Every row gives one point. Examples show where two turns around zero, p and q, send a point. Where does a point land after both, in the order given? Backwards means that the second turn is done in reverse. Each puzzle has new turns, and all numbers are rounded.
In the rows, 128 means zero.

Turn p:
[161 145] => [158 107]
[ 79 143] => [119 178]
[145  96] => [107  98]
Turn q:
[ 98 162] => [102 165]
[123 129] => [123 130]
[190 114] => [188 107]
[147 118] => [146 116]
[ 81 118] => [ 80 124]
Where do these land?
q, then p: [121 163] => [158 147]
p, then q: [161  96] => [110  86]
p, then q: [ 85 162] => [144 180]
q, then p: [143  81] => [89 97]
q, then p: [128 138] => [137 132]

Turn p:
[139 116] => [125 112]
[146 178] => [179 142]
[98 91] => [ 80 131]
Turn q:
[80 88] => [ 69 149]
[165 161] => [175 113]
[108 103] => [ 96 133]
[134 157] => [156 138]
[153 130] => [142 107]
Where do these land?
p, then q: [ 83 129] => [147 169]
q, then p: [181 143] => [120  73]
q, then p: [121 112] => [116 141]

Turn p:
[121  93 130] => [118  96 141]
[144  96  78] => [129  82  87]
[150 182 160] => [162 184 139]
[ 97 141 144] => [103 150 145]
Turn q:
[ 75 111 205] => [ 35 114 112]
[172 116 144] => [132 112 173]
[136 149 100] => [157 149 125]
[124 109 104] => [148 110 112]
[154 147 109] => [157 145 145]
[107 136 105] => [140 138 100]
Where do these land?
q, then p backwards: [146  88 121] => [146  87 129]
q, then p: [ 98 103 123] => [110 100 106]
p, then q: [142 194 122] => [162 186 139]
p, then q: [140  87 110] => [135  82 123]
q, then p: [114 169 163] => [ 98 175 129]

Turn p:
[101 137 151 128] => [113 147 152 143]
[113  96 102 167] => [ 98  93 101 153]
[133 150 117  86] => [134 153 130  86]
[139 164 115 158] => [143 153  93 149]
[138  95 102 143] => [121  89 105 127]
[136 100 145 117] => [134 103 152 122]
[135 154 163  98] => [152 159 162 116]
Turn q:
[ 91 101 119 112] => [135  88 102 117]
[145  87 110 135] => [157 130 101 156]
[169  87 155 157] => [174 137 150 175]
[135 145 134  90] => [135 143 131  89]
[116 157 122 156] => [ 89 129 138 140]
[123 158 118 116] => [105 140 126 106]
[117 160 138 130] => [102 129 147 114]
Where do these land?
p, then q backwards: [104 130 151 124] => [138 149 142 148]
p, then q: [113 109 121 118] => [135 104 124 118]
p, then q: [102 134 126 143] => [103 112 130 134]
p, then q backwards: [116 146 119 114] => [139 148 118 118]
p, then q: [107 128 122 142] => [109 112 125 135]
p, then q: [225 121 130 126] => [191 195 105 148]

Turn p:
[112 159 180 102 138 107] => [ 84 140 175 128 143 103]
[143 111 131 176 150 164] => [159 163 114 122 145 172]
[148 169  74  77 117 108] => [136 114 120 133  66  65]
[130 144 142 138  97  99] => [103 117 142 162 114 136]
[171 145 156 110 112 174] => [107 159 140  87  86 152]
[ 71 116 106 122 119 116] => [115  98  94 140 161 103]
[132  94 164 174 146  89] => [147 118 168 159 170 168]
[104 109 115 165 177 168] => [164 164  96 114 178 138]
[140 105  83  87  96 128] => [138  79 101 107  89 113]
Turn q:
[115 114 121 124 180 120] => [146  99 113 162 151 136]
[191 163 130  93  94 107] => [123 184 131  80 166  96]
[ 89 124 160 116 122 152] => [115 100 168 125 120 155]
[ 88 131 112 127 117 167] => [107 123 131 131 105 178]
[139  79 143 128 186 167] => [199 107 142 162 133 156]
[130 164 137 155 113 125] => [ 99 152 141 141 114 109]
[144 120  94 154  83  57] => [107 129  71  94 105  66]
Where do these land?
q, then p backwards: [141 181 117 155 118 132] => [117 185 144 141 126 140]
p, then q backwards: [ 91 114  83 146  97 129] => [109 112  82 136 161  96]
q, then p: [ 77 138  90 138 145 109] => [147 114  71 137 158 135]
p, then q: [184 123 143  95 185 161] => [123 158 172  83 190 117]
p, then q: [134 141 147  81 139 154] => [100 107 140  98 164 130]
q, then p backwards: [122  94 117 126  96  86] => [119 112  98  79 116 147]
q, then p: [151 123 164 118 162 172] => [130 173 167 116 120 164]
q, then p: [125 110 163 164  80  79] => [100  55 155 152 128 120]

Turn p:
[182 145 161 172 114 132] => [167  79 153 160 145 102]
[181 147 130 140 159 138] => [151  85 104 145 161 131]
[186 161 143 121 125  97] => [175 110 110 181 128 134]
[ 71  88 132 104 141 107] => [111 175 110  84  96 112]
[ 77 136 165 102 121 146] => [147 176 156  89 132 138]
[ 79 126  71 134 136 120] => [ 60 161 117 128 133 129]
[122  93  95 123  99 156] => [ 88 108 148 110 100 150]
Turn q:
[126 130 160 133 106 124] => [106 114 138 108 114 140]
[150  91 172 127 126 130] => [136  91 146  83 135 127]
[100  89 122 177 134 136] => [102  93 140 152 173 112]
[ 91 151 118 148 180  73] => [100 195 149 136 175 120]
[156 185 106 151 140 150] => [153 150 158 177 101 150]
[176 123 137  82  84 116] => [149 119 113  85  68 108]
[ 96 126  81  79 126 165] => [148 133  52 155 132 137]
Where do these land?
q, then p: [ 92 180 150 106  96 115] => [ 99 160 177 123 146 167]
p, then q: [156 151  87 164 161  73] => [100 146 152 182 166  80]
q, then p: [108 130 161 123  90 110] => [112 165 145 104 110 149]
p, then q: [107 133  62 130  93 169] => [ 92 101 102 134 167 186]
p, then q backwards: [184 112 144 146 164 127] => [138  71 111 114 116 164]
q, then p: [137  83 132  95 149 153] => [123  93  79 124 113 148]
q, then p backwards: [112 108 159 131 144 149] => [142 138 121 125 144 170]

Turn p:
[128 142 131  61 159 138 141 122] => [114  61 124 114 152 108 130 139]
[ 91 108 113 111 133 112  85 139] => [128 119 109 150  98  93  90 124]
[ 96 176 103 156  85 175 186 154] => [ 88 138 139  65  78 192 143 141]
[134 163 148 172 156  97 135 160] => [111 168 111 125 170 162  94 139]
[105 112 122 102 123 120 116  73] => [122 112 114 134 116  82 153  92]
[165  64 122 196  94 107 108 119] => [169 200 153 190 111 133 150 118]
[149 128 170 132 133 178 140 126] => [159 112 165 100 150 154 132 109]
[136  86 122 149 154 117 153 129] => [116 129 145 178 138 150 134 117]
[105 177 128  53  91 101 127 137] => [ 92 108 117  73 120  66 123 172]
[172 124 119 149 152 136  88 122] => [183 134 103 151 146 141 131 131]
Turn q:
[136 103 106  93 104  70 173 179] => [184  74 129 163 139 116 164 174]
[147 154 145 109 149 177  97  83] => [122 188 106  97 115 156  97 108]
[161 104 118 173 134 112 132  97] => [128 101 124 152 126 132 110  70]
[ 99 102 145 141 189 114 123  98] => [120 142 166 116 151 157 161  77]
[142 161 142  99 106  51 164 172] => [205  91 158 126 116  85 137 168]
[137 123  89 137 122 134 103 128] => [115 121 104 137 160 125 106 126]
[110 120 161 124 103 172  71 133] => [ 75 129 115  77 115 155 111 152]
[120 142 143 157 120 175 127  93] => [ 85 159 115 122  96 122 117 102]
[152 105 123 114 145  86 199 172] => [185  99 159 190 121 133 159 148]
[128 144 113 163 148 152 113 140] => [ 96 145 145 143 143 122  98 123]
[ 75 152 122  98  89 165 105 114] => [ 92 160  88  84 128 104 148 161]
Where do these land?
q, then p: [ 84 122 175 122 133 133 148 118] => [ 91 122 167  89 129 120 145 131]
q, then p: [146 141 124 133 148 154  98 121] => [149 115  96 107 123 121 112 118]
q, then p: [154  73 148 145  89 148 105 149] => [148 114 156 148  58 130 113 108]
q, then p: [169 145  69 127 146  31 113 114] => [175 121 101 207 202 119 155 125]
p, then q: [119 162 158 108 140 140  96 183] => [135 119 123  93 168 172  98 159]
q, then p: [121 115 172 157 131  88 145 123] => [128 137 179 129 141  98 153 104]
p, then q: [173  67  71 126 126 139 120 123] => [107  84 139 188  82 113 103 117]
p, then q: [143 162 177  99 100 147 187 105] => [169 161 151 115 106 166 191 146]
q, then p backwards: [ 87 157  70 124 119 139  95 105] => [128 174 154 121 137  65 121 100]
q, then p: [142 157  99 147 137 150 153 158] => [133 178 106 126 137 142  96 127]
p, then q: [ 69 107 144 118 140 139 148 110] => [109 119 107  88 123 130 166  93]

Turn p:
[137  91 116 122 147 100 104 119 162] => [121 141  87 106  96 132  98 143 137]
[ 99 103 135 110 120 140 138 139  68] => [102 137 173 128 149  92 130 121 164]
[164 156  93 138 143 139  87 151 132] => [124 106 104 106 135 107 122 129  66]
[139 151 106 110 108 132  66 163 181] => [162 146 105  94 139 123 106 174  66]
[ 86 122 186 155 102 152 165  76  92] => [129 132 196 138 137 178 148  83 182]
[ 77 116 129 151 133 150 186 153 104] => [101 143 163 195 156 127 116 110 149]
[155 136 130 142  93  57 133 108 152] => [164 153 109 129  58 134 159 125 121]
[134 131 118 136  88 119 151  70 112] => [138 154 127 117 120 144 178  84 148]
[125 110 187 121 133 141 183 138  88] => [ 99 101 179 163 128 135 153 142 178]
[125 105 155 164 147 140 134 126 102] => [ 92 108 159 135 115 144 114 109 138]
[138 173  92  89 188  98  73 154 174] => [178  90  59 112 131  87  79 158  92]
[157 143  88  98 134 167 117 139 169] => [126 126  76 114 173 132 135 158  94]
Turn q:
[104 109  67 154 147  67 176 132 134] => [147  82 195  94 171 166 136 142 124]
[127 161 179 118 106 123 123 115 147] => [ 94 133 133 139  77 106 122 109 130]
[110 146 133 146  65 145  94  97 125] => [ 90 139 110 142 116 135 130 100 194]
[147 173 127 135 135 142 107 103 121] => [104 170 128 142 114 131 158 140 135]
[153 101 197 127 165 142 109 131  86] => [182 131  97 178  87  94 132 149 114]
[138  98  65  93 132  86 169 154 114] => [154  89 133  85 160 188 132 125  85]
[ 73 113  65 103 164 106 185 138 117] => [146 110 178 114 180 189  83 144  94]
[142 129 127 144 103 164 150 113 150] => [ 94 124 107 107 128 115 118 156 150]
[137 112 131 118 125 141  84 117 169] => [138 162 114  97 123  97 124 103 146]
[150 138 189 141 139 163  82 180 118] => [132 140  85 181 123  58 146 112 108]
Where do these land?
p, then q: [175 117 149 127 157 121 161 119 136] => [123  95 118 105 167 127  95 131 150]
q, then p backwards: [151 117  91 101  78 162 129 128 166] => [149  86  91 113 147 153  93  85 137]
p, then q: [116 130 150 154 104 155  96 168 124] => [142 130 110 188 104 114 124 117 115]
q, then p: [ 74  87 126 114  93 168 119 121 126] => [139 130  86  76 131 144  84 123  97]
q, then p: [157 197 173 139 179  45 187 109 172] => [138 148 248 152  99 120 171 168 184]
q, then p: [101 142 142 137 192  78 124 176 127] => [105  75 173 126  71 135 149 107 153]
p, then q: [102 131 120 141 129 111 137 156  95] => [133 115 157 143 102 116 150 117 150]
p, then q: [174 111 105 141 101 116 141  80 135] => [ 81 127 126 109 134 178  97 149 131]
p, then q: [104 119 118 132 141 135  88 116 129] => [144 168 121 126 114 136 132 105 126]
q, then p: [177 128 137  85  85 130 117 111 117] => [130 179 110 123 173 117 164 112 124]
q, then p: [ 78 131  94 135 150 186 110 124  80] => [125  76 113 139 141 146  83 106  64]

Turn p:
[112 126 123 113 137 116 131 134 127 145 140] => [121 132 131 115 116 123 122 109 134 137 146]
[120 162 145 155 147 151 132 113 121 162 136] => [109 128 124 151 141 155 148  84 105 126 126]
[149 147 112 137 133 136 113 100 122 118 118] => [139 136 103 126 138 144 137 126 131 115  96]
[132 121 131 139 121 105 152 139 140 115 147] => [132 128 145 137 146 109 132 135 152 146 138]
[100 136 124 118 124 137 126 115 123 110 134] => [144 147 140 134 104 134 136 123 130 118 127]
[124 117 127 120 114 135 104 135 131 132 151] => [120 143 116 136 118 134 113 140 134 121 151]
[123 145 116 125 138 151 121 149 101 130 147] => [128 157 138 120 137 157 111 118 112 126 137]
[138 111 143 132 134 115 132 155 145 108 134] => [130 111 148 130 148 113 115 145 144 121 143]
[135 110 128 102  81 123 126 105 121 107 107] => [155 122 110 134  92 120 127 170 129 144 112]
[126 124 118 137 152 159 141 103 107 137 125] => [142 137 117 114 136 141 159 112  97 121 130]
[154 128 151 128 144  99 137 128 149 139  95] => [119  73 124 121 140 112 126 121 138 133 110]
[118 119 119 135 128 118 111 139 115 137 110] => [119 134 123 120 123 108 109 125 111 122 120]
[134 117 125 123 112 119 138 150 162 124 121] => [107 114 144 123 127 115 128 157 148 134 130]
Turn q:
[134 119 118 115 122 143 123 114 159 121 126] => [126 126 137 136 122 151 127 100 120 122 113]
[116 125 114 132  91 120 114 119 128 135 121] => [132 112 134 150 102 130 141 137 143 122 115]
[152 167 116 114 137 121 149 114 119 134 119] => [121 147 146 119 122 133 154 123 123 154 161]
[120 130 136 225 139 122 137 117 139 131 129] => [ 76 109 138 150 171  69 130 128 150 135 105]
[115 119 137 119 145 123 138 131 134 131 150] => [125 126 114 107 132 126 114 116 133 113 138]
[123 119 142 114  82 123 145 132 120 142 141] => [126 103 126 136 112 146 137 153 129  96 148]
[139 114 115 117 145 130 129 152 125 131 119] => [141 147 104 133 141 142 125 127 128 137 129]
[122 139 121 129 141 127 115 133 117 141 149] => [140 140 134 122 128 115 115 127 149 125 139]
[111 124 120 113 142 153 128 134 125 130 117] => [136 139 114 138 116 128 104 117 114 136 133]
[165 133 163 137 131 126 118 118 115 117 119] => [133 116 154 111 158 132 135 150 109 146 123]
[115 136 135 113 115 121 117 146 139 125 118] => [123 138 123 122 106 142 122 145 128 124 114]
[115 119 116 117 133 115 117 110 126 127 119] => [142 117 119 122 110 125 133 114 135 140 119]
[136 120 130 118 140 139 135 144 117  97 138] => [144 146 118 118 143 124 129 127 101 113 127]
Where do these land?
q, then p: [109 138 140 137 114 132 107 128 100 137 145] => [123 115 130 141 139 114  95 146 148 127 134]
p, then q backwards: [121 141 130 133 121 142 141 119  89 113 159] => [158 132 100 105 138 153 117 139 117 126 118]
p, then q backwards: [130 120 136 145 125 131 145 128 154 146 129] => [136 132 128 152 118 117 152 116 128 133 120]
q, then p backwards: [144 141  97 128 128 103 127 134 151 146 104] => [130 160 110 125 108 128 145 109 146 140 153]
q, then p backwards: [149 117 126 123 125 114 136 130 151 119 117] => [142 149 119 134 135 147 136 116 133 139 125]
q, then p: [106 128 133 120 122 128 141 114 100 113 104] => [131 145 117 124 130 110 111 136 119 165 133]
q, then p backwards: [156 139 140 137 142 112 125 141 152 131 107] => [151 152 101 136 119 137 146 143 133 140 132]
q, then p: [131 123 140 111 128 137 122 116  98 147 146] => [133 124 109 132 146 137 112 143 142 126 156]
p, then q: [114 116 129 127 150 105 136 114 124 119 134] => [126 116 138 107 136 141 153 115 133 128 130]
p, then q: [107 139 136 119 123 148 113 146 117 127 155] => [130 132 166 130 127 110 111 138 123 110 126]
q, then p: [117 111 126 135 113 149 115 155  94 125 149] => [134 134 129 129 169 121  99 143 146 115 112]
q, then p backwards: [146 128 130 126 114 111 116 113 163 128 126] => [131 165 124 121 138 138 143 127 148 128 117]
p, then q: [121 122 111 137 148 148 126 109 120 111 110] => [135 140 124 120 128 129 155 132  95 137 139]
q, then p: [142 128 118 115 138 130 142 143 178 130 107] => [120 147 134 128 104 152 159 113 102 113 113]
